Each row of a before or after table is a point. The points were changed in one or more steps. Then noise was added and the rows were shuffled. The steps act on columns, c1 being the first. What was done? A step turns or swaps two columns, mirrors them in a line or flattens them onto one, adds a multiple of one to another, or multiplies or shifts one. Angles are multiples of 10 degrees, from the lower column toward the higher: turns from -170 to 170, lines from 10 to 170 but not 90. Use the fewest steps. Two steps may share a column if one is a turn and the other turns, adds or multiplies; they go together, in the order done. Otherwise the lowest column goes first.

Before, 11 rows:
[[ 0.9  1.1]
 [ 0.2 -6.5]
 [ 0.3 -3.5]
 [-0.4  1.2]
 [-2.7  0.8]
 [ 0.0  2.0]
 [-0.7  1.9]
 [ 0.5 -1.2]
 [ 1.0  1.8]
 [ 1.1  1.3]
 [-0.6 -1.1]]
After, 11 rows:
[[ 1.2 -1.0]
 [-1.8  1.8]
 [-2.2  1.2]
 [-0.5  1.5]
 [-0.8  1.3]
 [10.3 -6.3]
 [-2.8  1.9]
 [ 2.6 -1.1]
 [-3.9  0.6]
 [ 5.6 -3.8]
 [-3.5  1.7]]
Steps: add -1.5 times c2 to c1

Before, 12 rows:
[[-3.1  1.3  1.7]
 [ 3.7 -1.3  1.8]
 [ 3.7 -0.5  0.8]
 [-2.4  0.7  2.3]
 [-4.8  1.6 -0.3]
 [ 0.3  0.4 -2.4]
 [ 1.7 -1.3  2.8]
 [-2.5 -0.5  0.3]
 [ 2.6  2.2  1.8]
 [ 2.1 -0.1 -1.2]
 [-0.8  1.6 -0.1]
 [-0.1 -0.5  3.5]]
After (12 x 3):
[[ 7.4 -1.9 -1.1]
 [-6.2 -1.6  1.3]
 [ 0.7  2.2  0.3]
 [ 5.1 -1.9  2.1]
 [ 7.3 -0.7 -0.4]
 [-9.5  0.3  1.5]
 [-4.9 -0.5 -0.4]
 [-0.3 -3.5 -0.7]
 [-4.8 -2.4  0.6]
 [ 4.1  1.2 -0.1]
 [-1.4  0.1  1.5]
 [ 3.3 -2.8 -1.3]]
Steps: multiply c1 by 2; turn c2 and c3 by 90 degrees

Before (12 x 6):
[[ 0.3  1.8  1.3  0.5 10.0  2.1]
 [ 0.8  0.8  0.1 -2.9 -2.7  2.9]
 [ 1.0  4.2 -4.1  0.1 -2.0  2.1]
 [-0.7 -0.4  1.7 -1.5 -0.1 -0.9]
 [ 0.8  0.6  0.8 -2.5 -1.6  2.8]
 [-0.8 -0.8  2.1 -2.1 -2.0 -5.9]
 [ 2.9  2.5  1.5  0.2 -1.0 -0.8]
 [-0.2  2.5  0.6 -0.3 -2.7  2.7]
 [ 6.4 -1.4  1.2 -1.0 -2.9  2.4]
 [-0.7 -1.3 -2.4 -0.4 -0.9 -0.3]
 [ 2.3 -1.2  1.5 -0.2 -2.3  1.3]
 [-0.5 -1.3  1.8  0.2 -1.1  2.6]]
After, 12 rows:
[[-0.2  2.7  2.6 -2.3  3.1  0.2]
 [-0.6  4.4  8.3  0.2 -0.3  1.2]
 [-2.1  1.2  0.0 -2.3 -4.0  4.4]
 [ 0.4  2.8  2.0 -2.9  3.8  1.2]
 [-0.6  4.6 -0.2 -0.3  3.6  0.8]
 [ 2.0  0.6 -3.6 -0.6  0.3  0.9]
 [-0.9  3.9  1.8  0.3 -3.3 -9.8]
 [ 0.9  0.7 16.2 -1.0  3.4  1.4]
 [-1.8  1.6  0.0 -1.8 -0.6  0.7]
 [-0.6  0.8  6.7 -0.3  2.3  1.5]
 [ 4.1  6.2 -1.3  0.2  2.9  0.8]
 [-1.9  0.6  0.4  0.5  3.0 -0.3]]
Steps: turn c1 and c3 by 70 degrees; multiply c3 by 2.5; shift c2 by 2.0; turn c5 and c6 by -120 degrees

Before, 11 rows:
[[-0.8  3.1  1.6 -6.4  3.1  0.6  1.2  0.6]
 [ 0.4 -2.6  1.7 -0.5  2.9 -6.2 -2.6  4.5]
 [ 3.3  2.8  4.5  4.0  0.6 -0.3 -0.3 -5.5]
 [ 0.0  0.0 -1.9  3.4  1.5 -0.4  3.4  0.4]
 [ 3.1  2.5 -0.5  0.7 -3.2  3.4 -1.0 -1.1]
 [ 0.6  6.0  4.6 -1.2 -1.8  1.8 -2.6 -0.6]
 [ 0.3  7.7 -3.0 -3.5  0.7  0.0 -2.0  0.7]
 [-2.8 -0.2  4.9  0.5 -0.7  2.2  1.0 -5.7]
 [ 1.6  0.8 -1.4  1.4  1.7 -0.2  0.9 -1.3]
 [ 0.8  5.2  1.5 -1.5 -0.5 -3.9  2.1  0.2]
 [ 0.5  2.8  3.2 -2.5  1.5 -3.2  1.0 -5.9]]
After (11 x 8):
[[ 0.9  4.2 -0.3 -0.5  3.4 -6.7 -2.4  2.6]
 [ 1.9  0.6 -2.9 -2.9 -1.6 -0.8 -1.9 -7.8]
 [-1.9  0.5 -2.5  2.7 -0.1  0.5  3.6 -0.2]
 [ 2.2 -1.3  1.8  2.4 -2.5  2.3 -0.9 -2.5]
 [ 0.6 -0.8 -1.7  2.0  0.3 -0.4  1.0 -1.0]
 [ 1.4  0.5  1.7 -0.9  0.5 -4.7  2.2 -5.0]
 [ 0.8 -5.6  3.2  5.0  3.7 -0.6 -0.5 -2.5]
 [ 3.1  0.7 -0.8 -5.9  3.5 -0.5  1.5 -3.3]
 [ 1.0 -0.7  4.6 -0.9  1.6  1.0 -2.6 -5.7]
 [-2.7 -5.8  4.2 -1.6  2.8  3.4  0.8  0.3]
 [ 1.2 -5.9  1.8 -2.0  3.1 -4.1  0.9 -3.0]]
Steps: turn c1 and c4 by 30 degrees; add -0.5 times c1 to c6; turn c2 and c8 by -90 degrees; turn c3 and c5 by 40 degrees
